Rows are points. A path goes straight from each point to the next, and from the last back to the first. The post is the endless flat space through its rows: a point in 2 columns, a line in 3, a plane in 4, and so on, so that a path can go around it. Count how often the path circles the post. Going back the other way cancels.
In the rows, zero is written as 128.

Post (2 x 3)
[[156 125  99]
 [ 98 115 124]]
Path (22 x 3)
[[119  95 147]
 [211 172 117]
 [115 141 102]
 [128 162 151]
 [183 130 108]
 [135  97 114]
 [130 132 168]
 [145 146 111]
 [117 121  57]
 [111  97  96]
 [170 104 137]
 [145 138 134]
 [172 142  82]
 [ 64  92  96]
 [ 95 125  72]
 [150 173 122]
 [167 133 144]
 [182 107 126]
 [105 140 173]
 [150 153  86]
 [ 94 106  95]
 [146 105  98]]
Times around: 2

Post (10 x 11)
[[123 112  98  82 132 123 167 151 152 133 156]
 [108 114  96 110 105 148 163 134 111 139 157]
 [175 208 153 159 168 120 121 122  46 116  85]
 [109 117  89 132 121 111 123 138 158 166 153]
 [128 110  76 113 138 124 145 113 128 112 156]
 [152 138 143 129 146 139 108 151 109 120 149]
 [156 134  98 116  97 138 163 126 137 117 136]
 [151 108 147 132 132 113 132  96 108 102 125]
 [107 121 151 101  87 106 115 112 174  39  72]
 [144 166 144 158 172 148 142 117  96 127 146]]
Path (16 x 11)
[[134 123 151  83  77 114 133 178 113  98 107]
 [ 84 124 120  79 135  73 174 103 149 111 122]
 [133 150  94 109 117  93 186 148 128 121 121]
 [155 111 106 132 204  98 150 117 114  79 126]
 [171 144 125 131  99 147 122 120 135 116 112]
 [ 87 112 127 101 136  79  80 130 153 128 120]
 [175 121  93 132 153 105 145  83  59  49 172]
 [ 87 161 100 183 114 204 140 171 168 168 212]
 [138 155 140  73 187  74 155 155 129 130 118]
 [140 156 146  83  61 188 115 166 173 102 126]
 [114 106 175 122 168 142  96 161  59 128 126]
 [ 95 107  70 158 122 135 133 131 133 141 158]
 [ 71 114  93 118 108 119 159 144 155 151 194]
 [126  71  92 115 169 109  94 116 109 145 190]
 [141 145 126 160 164 131 100  68 136 103 101]
 [152 120 115  88 166 102 179 151 146 112 101]]
Times around: 1

Post (17 x 18)
[[128  95 122 134 139 123 143  98 159 124 109 165 122 127  84 116 154 105]
 [110  71  87 130 126 162 115 147 128 185 133 124 136 126 138 162 135 133]
 [ 91 107 143 108 149 120 119 149 170 131  78 142 169 104 104 112 121 118]
 [116 146 123 111 126 189 106 153 127 100 119 131  77 141 123 163 154 115]
 [143 170 121 159  96 146  97 122 121 136  98 140  79 117 101 106 167 134]
 [166 137  80 168 126 142  82 154  76  83 148 152 106 100 130 170 123 103]
 [ 96 127 148  84 141 116 203 148 121 147  77 145 158 144  85 121 133 149]
 [146 104 127 136 150 154 120 120 132 211  90 130 126 112 106 133 145  61]
 [101 152 181  67 111 112 142 122 131 172 131 122 155 174 129 136 163 137]
 [166 134 141 147 153 155  76 117 113 174 134 119 104  78 129 139 175 146]
 [107 138 168 136 115 113 149 131  99 100 155 119  85 154 144 147 124 142]
 [161 132 113  88  92 123 159  88 105 155 142 160 133 151 187  99  89 136]
 [111 124 106 105 190 111 119 127 171 142 144 131 153 155 224 115 114 145]
 [150 123 104 149 122 172 122 148 123 158 100  77  99  81 103 142 174 107]
 [128 118 129 118 138 126 102  95 156 130 109 106 115 145  60 129 142 143]
 [126 109  89 152 126 126 115 102 111 121  86 132 138 151 141 149 153 152]
 [ 63 149 105 120 161  98 116 139 143 108 108 150 149  67 151 149  93 158]]
Path (25 x 18)
[[ 92  53  73 242 107  78 182 154 134 115  97 167 148  81 134 116  82  97]
 [111 123 130 123 155 132 102 143 153 117 168 138 167 132 147 104 108 130]
 [150 160  85 137 112 145 129  90  82 130 109 140 108 116 119 142 178 109]
 [193 133  60 184 111 137  65 158  57 147 146 155  88 115 192  99 126 149]
 [207 157 127  91  70 159  79 109 120 128 144 125  87 146 158  94 113  99]
 [121 159 168  83  89 122 133 119 106 175 135 123 119 147 119 112 155 138]
 [100 132 119 146 160 122  60 110 156 134 166 127 136 153 130  97 127 184]
 [ 80 155 151 181 234 110 147 109 122  75 126  79  69 150 158 175 105 180]
 [146 122 163 108  90 139 110 129 131 208 117 160 149 138 115 121 147 132]
 [101  49 110 128 165 142  87 124 175 173  97 133 136  59 181 140 120 158]
 [ 67 103 102  93  96 120 145 148 142 143  98 154 173 129 159 136 127 121]
 [123 122 135 107 106 117 179 115 108  92 120 137 130 200 171  89 123 135]
 [156 137 158  74  69 177 131 116  81 229  97 131  99 128 116  94 143 109]
 [194  96 167 109 165 116 163 120  68 109  99  99 145 171 167 167 171 135]
 [105  53 144 138 122 124 169 128 161 162 115 103 100 152  87 134  93  86]
 [159 159 110  97 102 129 139 161 107 132 112 146 123 166 162  88  83 131]
 [116 131  87 117 108 171 133 124 135 148 101 145  82 101 151 112 155 126]
 [141 195 104 107 134 165 110  97 100 101 120 116  79 153 122 116 128 161]
 [176  77 130 182 147 103 162 142 111 148 168 190 181 115 118 114 138  84]
 [124  37 172 201 133  91 134 130 157 145 113 101 148 115 150 113 128 136]
 [120 137 142 118 121 152  71 130 136 180  99 148  83 118  93 134 171 191]
 [124  78 165 158 157 114 172 117 128 140 131 121  80 142 114 119 164 134]
 [154 159  86 136 109 106 147  90  71 120 124 149 102 117 155 108 175 165]
 [108 159 107  23 134 172  70 199 156 140 154  64 139 156 123 166 154 184]
 [102  94 104  87 121 131 126 133 179 101 136 162 133 100 127 153 127 143]]
Times around: 1

Post (17 x 18)
[[118 191 114 106 111 129 119 140 133 133 146 158 153 168 104 107  74 117]
 [113 123 111 107 112 124 128 174 174  85 122 121 152 125 142 128 127 106]
 [139 137 174 133 146 147 109 149 164 107 136 108 104 137 174  98 109 116]
 [ 99 156 123 155 148 151 158 112 129  95 120 140 118 154 136 144 114  79]
 [ 95 150 135 113 156 124  96 165  98  90 150 129 157 148 141 153 110 142]
 [127 154 130 166 100  85 124 122 173 158 120 100 156 154 112 160 151  97]
 [137 143 149 148  78 117 158  95 155 168 169 158 113 116 146  82 171 153]
 [173 130  87 161 124 140 137 144 138  94 165  89  68 119 116 156 140  96]
 [109 123  88  91  85 163  93 118 132 161 110  88 148 131 141  89 163  98]
 [164 177 128 118  75 116 115 146 119 142 156 146 162 164 138 119 146 138]
 [118 116 157 138 154 155 143 123 100 115  85 137 118 129 137 199 118 130]
 [130 132 117 128 141 113 116 108 129  89 141 176 117  97 188 135 107 136]
 [ 95 108 156 161 163 123 165 164 128 128 125 140 177 138 138 168 100  98]
 [140 151 155 148 155 150 181  87 110 147 123 132 126 117 133 138 146  83]
 [ 97 180 169 171 158  84 144 149 142 129  83 154 129  88 173 135 123 119]
 [146 124 108 155 155 148 147 121 147 129 114 169 136  99 146  81 149 155]
 [163 152 216 153 105  97 123 113  89 123 180 151 160 136 137  98 153  75]]
Path (26 x 18)
[[138 160 164 212 170 104 132  88  97 173 162 184 146 125 119 123 111 101]
 [129 150 119 147 139 159 148 145 136 158 137 155 159 107 132  60 102 129]
 [126 139 119 158 153  98 152 116 219 140 133 124 140 117 165  95  97 135]
 [ 75 123  89 123 161 124 154 177 129 144 159 113 175 130 102 106 131  90]
 [ 88 116 127  95 101 110  83 129 138 105 113 139 146 114 140 152 130  58]
 [131 163  79 151 107 124 138 147 166 118 168 124 170 116  95 103 176 116]
 [ 65 150 133 123 128  78 105  77 147 101 133 177 166 117 190 131  87 118]
 [129 121 156 153 108 128 173 165 139  75 159 162 143  79 121 189 117 169]
 [137 101 193  93 104 140 130 175 125  92 137 125 186 156 115 134 144  65]
 [143 155  62 113  88 115 144 170 139  96 135 117 111 126 104 152 158  90]
 [162 145 161 128 204 120 111 176 120  90 108 142 144 100 161 120  77 136]
 [144 148 129 165  90 101 105 171 114 135 146  99 150 119 146 121 158  99]
 [ 54 196 138 125 164 119 103 165 115  85 157 173 148 103 121 130 102 138]
 [133 153 138 131 142 106 104 127  76 145 118 109  97 105 157 184 132  85]
 [162 145 140 122  99 147 138  92 131 192  77  83 151 144 127  86 224  83]
 [147 135 162 199 118 110 104 144 164 103 124  75  83 114 188 146 122 138]
 [131 119 133  71 129 201  90 175 111  80  85  82 180 106 153 139 126 104]
 [161 154  98 144  93 103  53 138 166 115 177 144 125 114 143  79  94 107]
 [111 143  78 182  83 112  57 141 156  70  56 110 124 118 196 154 134 103]
 [166  97 137 153 145 102 128 163 203 108  80 117 146 134 136 114 112 138]
 [162 136 108  82 168 179 115 149 139 141 100 106 168 136 140  48 181 142]
 [184 155 179 185 110 107  69 123 134 101  99 135  63 136 182 147  92  59]
 [ 97 137 103 159 146  94  62 175 153  84 141 141 162 130 111 127  68 131]
 [118 170 146 137 138 104 177 153 211 128 182 118 122 126 132 106  57 134]
 [118 131 131 118 128  49  37 123 175  95 143 169 164 155 155  46 104 147]
 [157 110 105 134 164 141 162 155 178  79 136 161 147 160 115 159  91 117]]
Times around: 1

Post (17 x 18)
[[119 137 149 149 152  60 114  97  97  84 151 176 129 165 115  96 159 141]
 [122  90 131 167  74 159 112 127 165 161 148 132 116  76 147 119 129 120]
 [144  92 155 146 139 153 146 175 143 148 147 145  95  97 149 141 114 154]
 [146  81 125 125  94 191 132 124 115 152 127 147 103  89 122 134 122 111]
 [121 160 154 132 146  66 124 114 111 107 119 117 132 132 133 149 178 107]
 [ 81 185 133 130 145 146 148  95 149 119 135  98 118 145 119 114  70  47]
 [129 167 156 113 119 117  95 110 141  88 176  95 114 189 109 153  99  84]
 [154  87 125 170  99 131 138 161 114 149 103 121 116 145 147 125  87 128]
 [ 77 156 100 132 179  70  64 127 112  98 121 149  85 164 142 138 193 123]
 [140  66 112 130 112 128 147 123 146 124 139 137 130  87 169 150 119 131]
 [156  77 136 164 126 126 147 148 140 130 125 116 105 123 152 108 167  98]
 [152  95 114 112  98 111 155 127 167 165 147 132  77 107 119 130 133 127]
 [169  92 123 121 108 166 126 110 140 174 115 134 105 114 180 114 111 124]
 [ 87 167 142  81 106 135 151 130 159 155 152 112 144 154 120 121 112  82]
 [162  94 116 162 126 159 116 139 154 144 132 131 148  97 115 119 128 142]
 [118 156 169 107 130 129 117 135 138 133 149 102 142 111 114  76  52  43]
 [126 166 137 143 123  90 114 149 127  56 108 152 115 146 144 110 137 104]]
Path (28 x 18)
[[180 136 198 130 124 105 146 147 100  99 145 161 122 157 103 182 120 156]
 [109 135 119  86  87  83 192 146 184 177 165 145 180 110 119 169 205 118]
 [112 127 113 142 149 106 106 100 118 133 178 110 100 117 121 101  83  88]
 [110 100 131 131 148 123 137 124  97  66 156 129  93 152 140 156 105 160]
 [129 101 163  92  89 110  83 133 137 185 197 119  96 113  79 228 130 181]
 [169 160 142  75 160 120 138 153 153 155 124 189 105 151 112 128 112 137]
 [138 124 155 147  67 120  99 154 128 146 119  90 137  77 165 103 117  36]
 [107 121  98 132 122 129 178 165 160  82 123 120  76 149 217 143 146 108]
 [148 130 134 127 115 147 149 128 157 100 117 113  78 102 155 123 135  84]
 [104 118 149 171 179 111 151 100 155 120 140 126  99 166  85  76 136  99]
 [201 133 102  89 120 112 147 160 175 111 103 205  74  99 101 140 156 157]
 [184  89 104 135  67 159 200 134 186 126 150  96 111  74 113 163 156  52]
 [ 72 147 111  81  70 104 111  90 140 167 140 132 136  79 149  90 115  88]
 [161 122 193 133 188 106 125 156  99 138 114 150 114  88 140  62 118 123]
 [173 138 152  96 143 123 108 157 179 116  99 118 113 106 185 143 142 121]
 [171 119 132 131 137 115 137  78 119 120 122 130 148 141 154 168 142 116]
 [157 100 131  96  92 122 140 140 120 168 138 138 157 127 125 140 136 139]
 [177 155 129 140  93 118 181  92 171 171  72 117 115  82 135 101 130  38]
 [106  79 125 134 155 117  73 123 178 146 160 155 139  72 122  71 124 122]
 [ 65 120 131 163 134 122 154 188 197 166 156 112  99  76 128 121 123 146]
 [129 133 140 143 101 115 127  87 114 129 159  61 154 175 154 127  61 107]
 [113 108 113 130 126  97 147 167 146 180 147 121 121 119 113 154 122 141]
 [126  85 116 152 139 112 130 120  95 197 142 135 125 158  79 135 105 109]
 [137  96 173  85  55 149 114 132 120 183 117 167 109  53 109 160 149  95]
 [127 136  77 155 144 163 121 110  93 114  48 130 104 154 168 118 103  59]
 [161 131 162 103  91  75 124  96  82  76 132 120 113 119 179 113 100  57]
 [135  72 129 118  89 124  66 106 110 125 173 141  57 101 121 141 142 161]
 [150 125 151 133 193 126 138  70 131 120 100  85 140 162 154  74 145  55]]
Times around: 3

Post (17 x 18)
[[116 134 105 136 119 201 141  93 112  61 123 124 194 151 126 162 115 152]
 [ 94 170 115 134 150 203  95 136  90 127 127 101 108 121 125 145  74 108]
 [ 82 152 141  81 168 153 147 125 104 117 165 141  74 139 168 133 102 159]
 [126 109 136 147 178 186 113 108  94 106  80 127 113 165 127 168 105 152]
 [108 139 156 166 119 129 151 131 137 133 139 115 163 112 118 135 140 170]
 [166 122  99 119 129  82  81  92 141 163 141 159 106  85 159 146 113 128]
 [116 150  98 156 122 181 135 127 171 100 113 110  99 151 161 119 142 120]
 [132  93 153 143 143 134 105 103 124 125 147 148  96 133 116 112  97 134]
 [157 114  89  87 130 102  74 139 168 166 142 161 156 157 188 131 172 155]
 [109 178 115 155  96 136  83  85 123  96 105 126 113 147  88 130 109 114]
 [159 139  95 164  73 142 163 121 144 123  83  90 115 162 164  97 150  95]
 [130  98 130  81 119  84 134 166 154 131 103  83 117  97 164 101 121 176]
 [126 126 113 123 164 166 129 130 104 144 115 126  95 144 104 137 132 124]
 [140 137 131 121 170 121 146 135 118 109  90 117 126 136 111 133  79 127]
 [125 102 120 147 108 102 133 147 127 140 141 184 106 129 116 118  93 162]
 [122 102 120 131  88 163  98 105 175 118 145 143 170 171 132 185 150 132]
 [161 165 148 149 150 199 140 162  87 106  74 124  79 108 117 131 118  94]]
Path (23 x 18)
[[110  97 166  86 167 112  69 132 135 154  89 143  90 146 108 149  88 132]
 [104 125 152 141 160 189 122 137 112 120 156 134 141 115 162 136  67 110]
 [100 131 176 169 119 160 145  91 181 124 170 160 105 136 142 137 144 140]
 [134 115 104 103  72 146  93  98  99 140  84  88 182 155 112 136 178 150]
 [ 57 137 107 175 169 141  69  59 130 118 137 148  98 192 114 131 136 145]
 [135 136  94 145 136 200 103 122 116 124  80 107  84 186 116 174 149  92]
 [150 132 147 173  80 246  82 162 150 128 140 142  55 159 194  90 127  89]
 [160 134 120  97 162 112 139 108 183  97 129 209 163 103 133 150 113 156]
 [147 123 140 123 131 143 138  47 156  76  93  98 111 147 151 126 112 165]
 [135 124  98 145  63 136 163 106 124 126 158 180 148 195 142 159 166 198]
 [152 123 166 121 169 215  91  80 164  57  81  82 106 177 167 122 111 121]
 [104 164 120 100 118  97 105 131  89 143 110 134 176 124 110 161 108 160]
 [ 72 145 140 161 127 138 105 125 122 121 138  73  92  94 140 117 118 133]
 [189 104 162 171 103 133  80  88 146  87 128 140  85 140 145 104 127 105]
 [133 131 140 119  50 157 139 154 107  83  99 113 128 105  98 108  93 148]
 [116 107 127  90 166 174 110 154 131 118 149 167  93 135 119 150  66 189]
 [ 99 152 115 107 117 145  82  71 140 107 118 155 170 170 113 118 133 165]
 [121 197 112 154 138 130 138 179 170 153 150 121 150 112 198  95 169 119]
 [ 98 151 104 152 176 179  90  92  97 105  76  79 137 117 132 189  63 130]
 [148  85 106 119 108 121 104 115 169 135 103 146 115 143 149 147 161 130]
 [115  81 137 152 161 205 148 177 127 109 152  90 163 108 127 169 123 147]
 [163 162 170  89 143  68 160 161 111 130  93 148  88 167  69 124 170 155]
 [177 160 111 138 107 119 130  93 115 163 160 191 133 105 163 135  64 102]]
Times around: 3
